Each point is reached from the start by the listed moves, each made 0, 1 or 2 times, or once backwards (-1), plus a little noise. Say if it took an odd or an even number of moves. Then give how often each move was made.
In the rows, 128 means zero.

Moves:
(1): [165 121 135 145 121 120]
(2): [146 173 152 100 135 159]
(3): [116 121 160 149 147 138]
Start: [113 141 137 140 111 135]
Points:
[ 58 105 107 152 112 112] -> even (-1, -1, 0)
[136 220 218 105 146 207] -> odd (0, 2, 1)
[ 74  78 180 210 143 125] -> odd (0, -1, 2)
[204 175 177 147 106 151] -> odd (2, 1, 0)
[102 200 123  75 105 167] -> odd (-1, 1, -1)

Moves:
(1): [139 133 133 119 123 132 126 129 128 131 128 129 137]
(2): [116 138 137 141 133 128 135 125 134 135 119 125 127]
(3): [129 131 131 130 124 135 135 127 125 128 127 150 123]
(4): [125 133 133 144 125 138 115 119 137 118 137 129 127]
(5): [138 124 130 140 150 114 112 106 154 129 133 123 110]
(6): [122 122 131 109 128 133 128 125 134 120 126 127 136]
(7): [144 118 121 139 132 138 149 119 132 141 141 121 130]
(8): [119 121 131 136 137 115 140 142 127 114 117 134 149]
(9): [132 130 128 120 120 135 119 144 135 128 126 128 114]
(10): [127 130 127 120 145 130 118 141 122 141 135 119 135]
(11): [136 136 132 127 139 134 144 128 114 113 135 122 119]
(12): [140 136 106 132 125 140 132 126 122 127 129 135 131]
Start: [128 128 118 127 123 132 135 120 130 125 118 130 134]
Points:
[162 125  94 198 189 149 249 127  76 109 145 159 160] -> odd (-1, 0, 2, 0, 0, -1, 2, 2, -1, 1, 2, 1)
[139 137 155  87 110 124 138 169 115  53 103 137 108] -> even (1, -1, 0, 0, 0, 0, -1, 1, 2, -1, 2, -1)
[124 127  80 147 188 105 132 156 139 151  94 136 188] -> even (0, 1, 0, -1, 1, 0, 0, 2, 0, 2, -1, 2)
[165 177 104 130  90 175 139 105 110  79 115 180 137] -> odd (2, 0, 1, 1, 0, 0, -1, 0, 0, -1, 1, 2)
[159 117  88 155 167 144 225  77 160 114 108 104 151] -> even (0, 2, -1, -1, 1, 2, 2, 1, 0, -1, 1, 2)
[ 95  97 137 242 158 116 174  53 211 106 113 132 173] -> even (-1, 2, 0, 2, 1, 1, 2, 2, -1, -1, -1, 0)
